Each row of a before or after table is a point. One or more steps were done to the points. Then noise was added and the rows were shuffled. The steps act on how far a point lies along the listed directions, d1 being the first. What was done? A step turns or swaps two directions, mirrors them in a line or flattens them onto one, adds a multiple of one to another, or multiplies one. Angles are multiples of 10 degrees, from the lower direction toward the higher: turns from -170 to 170, lines from 10 to 170 but not 90. Use the fewest steps. Two steps may share a direction if one is a turn and the other turns, adds or multiplies; they go together, in the order done. Otherwise the lowest direction goes first.
(in the rows, 128 means zero)

Directions:
(1): [ 74 120 174]
(2): [ 82 128  74]
(3): [134  57 123]
Before, 13 rows:
[[ 19 132 114]
 [ 88 143 173]
 [ 61  72  75]
 [119 120 130]
 [149 195  77]
 [ 55  79  93]
 [161  90 142]
 [190 138 122]
 [145 210 103]
 [126 116  89]
 [166 108 136]
 [ 83 156 152]
 [127 122  93]]
After (13 x 3):
[[ 51  76 144]
 [119 110 163]
 [ 97 150  80]
 [ 54  66 160]
 [139 204 166]
 [123 118 163]
 [ 16 132 122]
 [ 87 160 102]
 [140 186 191]
 [188 136 146]
 [119 120 124]
 [164 110 123]
 [161  92 116]]
Steps: swap d1 and d2

Directions:
(1): [ 86 161  69 109]
(2): [177 116  75 164]
(3): [174 138 122  61]
(4): [107  55 110 104]
Before (13 x 4):
[[164 123 125  86]
 [187 164 160 181]
 [ 95 139 144 111]
 [111 107 119  34]
 [117 218 171 104]
 [185 137 190 128]
 [106 134 103 101]
 [115  95  66 123]
 [125 180 209 168]
 [ 44 115 114 150]
 [123 170 133 133]
 [176 167 147 211]
 [128 125 191 193]]
After:
[[110 188 205 163]
 [130 170 135 126]
 [146 210 179  96]
 [ 47 132 111 102]
 [180 110 133 111]
 [155 166 154 203]
 [156  87 134  42]
 [134 178 137 220]
 [127 132 108  89]
 [173 129 191 165]
 [110 136 147  96]
 [ 91 140 181 192]
 [116  98  67 113]]
Steps: turn d2 and d3 by -20 degrees; turn d1 and d3 by 30 degrees

Directions:
(1): [149  99 107 183  66 167]
(2): [123 107 134 191 143  55]
(3): [142 133  52  94  98  83]
Before, 10 rows:
[[133 123 182 151 138 150]
 [116 126 126  75 183  45]
 [137 145  81  48 122 145]
 [121 131 162 141 150  88]
 [133 131  79  98 117 118]
 [122 157 159  77 145 186]
 [ 96 152 181  89 178 135]
 [137 158 119  96 131 151]
 [112 156 114  91 140  59]
 [113 104  99 122 150  67]]
After (10 x 6):
[[105 115 107  99 171  65]
 [112 165 164  65 167 167]
 [129 155  87  24 136 150]
 [ 79 169 197  58 226  97]
 [ 96 157 149  13 242  14]
 [132 159 123  86 138 146]
 [136 135  78  84 118 130]
 [135 118 180 169 136 139]
 [100 177 131  44 176  46]
 [115 139 169 131 170  70]]
Steps: multiply d1 by 2; add -0.3 times d3 to d2

Directions:
(1): [176 131 148  77 154 130 214 156 158]
(2): [152 112  56 109 195 122  91 105 177]
(3): [168 156 137  77 154  91  98 119  44]
(4): [126 195  91  87  84 157  98 187 149]
Before (11 x 9):
[[165 139  87  85 170 134 147 153 209]
 [118  77 148 162 193  84 111  94 125]
 [148 144  98 107 159 130 109 130 140]
 [200 163  76  69 187  61  74  92  58]
 [124 126  80 131 157 135 132 134 171]
 [146 128 131 132 143 116 162 115 136]
 [166 101  97 121 172 123 124 122 178]
 [210 156 124   7 160  94 163 142  95]
 [112 119 164 145 127 127 176 125 129]
 [117 140  90 131 120 130 111 159 167]
 [161 149  84  80 184 148 130 144 178]]
After (11 x 9):
[[170 155 104  53 136  94  87 118  68]
 [115 141  88 131 130 142 126 149 162]
 [193 191  90  61 147  72  82 122  49]
 [129 153  84 114 131 138  98 153 183]
 [103 116 154 156 128 126 157 114 126]
 [121 138  90 128 126 130 118 156 171]
 [140 154 101 108 142 136 104 138 133]
 [113 117 173 145 143 102 132 140 114]
 [143 131 109 127 122 135 108 145 158]
 [132 138 131 143 123 121 140 117 126]
 [133 165  84  99 150 155  96 150 158]]
Steps: multiply d1 by 0; flatten d2 and d4 onto the line at 50 degrees

Directions:
(1): [160 138 193  89  69 166 147 191 132  89 156]
(2): [ 78  76 147 153 155 140 220 145 178 139 140]
Before, 13 rows:
[[123 109 199 110 106 170 176 174 161 109 173]
 [116  75 198 121 103 186 242 191 186  95 171]
 [ 76 127  19 170 208 103  94  66 109 166 110]
 [ 72  78 182 133 128 139 207 111 154 131 137]
 [105 128  53 145 189  61 119  98 122 151  91]
 [123 111 160 130 124 154 185 145 135 169 114]
 [116 114  75 167 183 110 109  89 114 180  95]
 [171 134 231 105  41 196 219 228 159  67 179]
 [102  88 172 121 118 146 205 164 175 114 200]
 [ 85 129  48 143 188 116 114  60 149 163  96]
 [ 95 113 158 140 130 169 142 150 157 123 125]
 [112 110 175 107 105 152 165 189 149 102 147]
 [142 135  87 165 154 120 132 107 124 133 111]]
After (13 x 11):
[[ 88  84 158 133 128 135 210 150 178 122 193]
 [ 77  83 189 126 115 146 198 120 155 123 138]
 [ 96 112 156 143 131 166 142 150 160 124 123]
 [ 94  99 153 126 137 134 169 162 155 121 136]
 [114  99 157 160 127 154 235 157 176 126 151]
 [120 106 160 130 130 153 188 145 134 165 110]
 [161 145 107 151 131 131 123 124 120 117 116]
 [129 155 101 101 128 144  97 104 134 125 115]
 [130 155  84 121 138 138  79 127  89 124 132]
 [151 137 118 136 135 133  99 127 101 150 108]
 [ 96  63 170 140 135 168 250 165 190 116 159]
 [ 96  95 169 132 146 151 189 145 167 131 158]
 [141 149  93 106 139  88 109 144 107 116 106]]
Steps: flatten d1 and d2 onto the line at 70 degrees

Directions:
(1): [200 119 162 139 173 148 122  84 181 141 147 205]
(2): [120 159 174  69 131 180 152 133 193  66 103  88]
(3): [ 90  77 112 132 178  77 100  90 135  38 145 131]
Before, 13 rows:
[[107 162 119 136  83 151 136 170 129 138 134 106]
 [158 103 123 122 170 118 125  98 159 117 138 161]
 [139 109 135 140 165 132  91 109 168 102 130 142]
 [ 94 133 147 105 131 119 133 156 123 119 125  88]
 [108 155 119 125  83 146 133 150 110 174 118  92]
 [125 161 140 125  58 169 156 161 105 169 105  81]
 [114 164 125 140 102 148 141 150  95 147 127  95]
 [163 130 152 142 156 124 118  68 152  98 156 178]
 [249 180 181 130 101 207 148 121 191 233 131 187]
 [ 79 117 115 123 112  90 121 155 112  99 140  96]
 [102 122 145  79 139 139 138 119 162  61 118 107]
 [ 92 125 137 109 132 116 120 130 157  73 126 104]
 [121 110 121 123 132 125 118 124 125 116 114 131]]
After, 13 rows:
[[162 142 154 139 131 143 125 128 158 150 138 157]
 [114 155 117 141  83 146 131 169 123 145 134 111]
 [143 119 126 126 128 142 118 126 132 142 111 148]
 [ 15  80  69 124 111  49  99 134  91  26 128  42]
 [138 102 127 145 165 129  91 107 159 106 133 147]
 [141  92 115 119 173 104 118  99 155  96 135 145]
 [ 99 143 124 135  63 144 147 163  89 152 109  67]
 [102 152 117 122  88 146 131 153 108 170 118  87]
 [113 161 126 138 103 151 142 151  95 149 132  95]
 [168 148 156 128 108 145 131 149 150 179 138 150]
 [136 143 156 125 129 135 131 155 127 167 130 125]
 [124 117 136 139 156 101 113  70 139  66 158 155]
 [151 125 139 115 138 136 136 113 144 140 129 164]]
Steps: swap d1 and d3; multiply d2 by 0

Directions:
(1): [159 162 166 141  42 107 121 161 125 109 136  43 151  77]
(2): [125 178 166  75 121 139 200 130 120 135 144  91  66 205]
(3): [149 128 187  85  91 194 112  93 191 169  97 170 109  87]
Before (8 x 14):
[[105 119  73 191 145  96  91 154  85  86 154 110 160 164]
 [162 180 225 115  19 107 120 166 146 120 122  15 154  80]
 [145  88 148 131 125 187  35  80 186 155  69 209 148  38]
 [120  81  75 185 188 102  60 126 132 122 121 177 184  68]
 [141  79  84 169 125 146  49 130 149 143  88 222 166  54]
 [114 126 100 185 134  44 125 177  81  92 171 104 119 119]
 [154 159 152 123  75 113 145 133 129 146 106 101  93 125]
 [135 130 125 138 133 131 130 151 134 112 162 129 119 131]]
After:
[[144 100  70 203  97  96  56 167 111 108 108 150 191  46]
 [122  87  73 192 185  91  59 133 128 118 125 165 190  67]
 [132 126 127 129 139 143 129 143 144 120 156 144 113 134]
 [156 125 126 195  70  86  45 156 109  88 114  67 197  24]
 [ 99  96  85 151 180 159  85 105 135 128 125 201 127 171]
 [149 146 246  59  67 197 111  95 214 181  81 144 107  91]
 [151 154 155 110  83 133 140 118 143 159  99 127  84 127]
 [105  93 122 129 184 130 114 108 148 152 130 229  77 128]]
Steps: swap d1 and d3
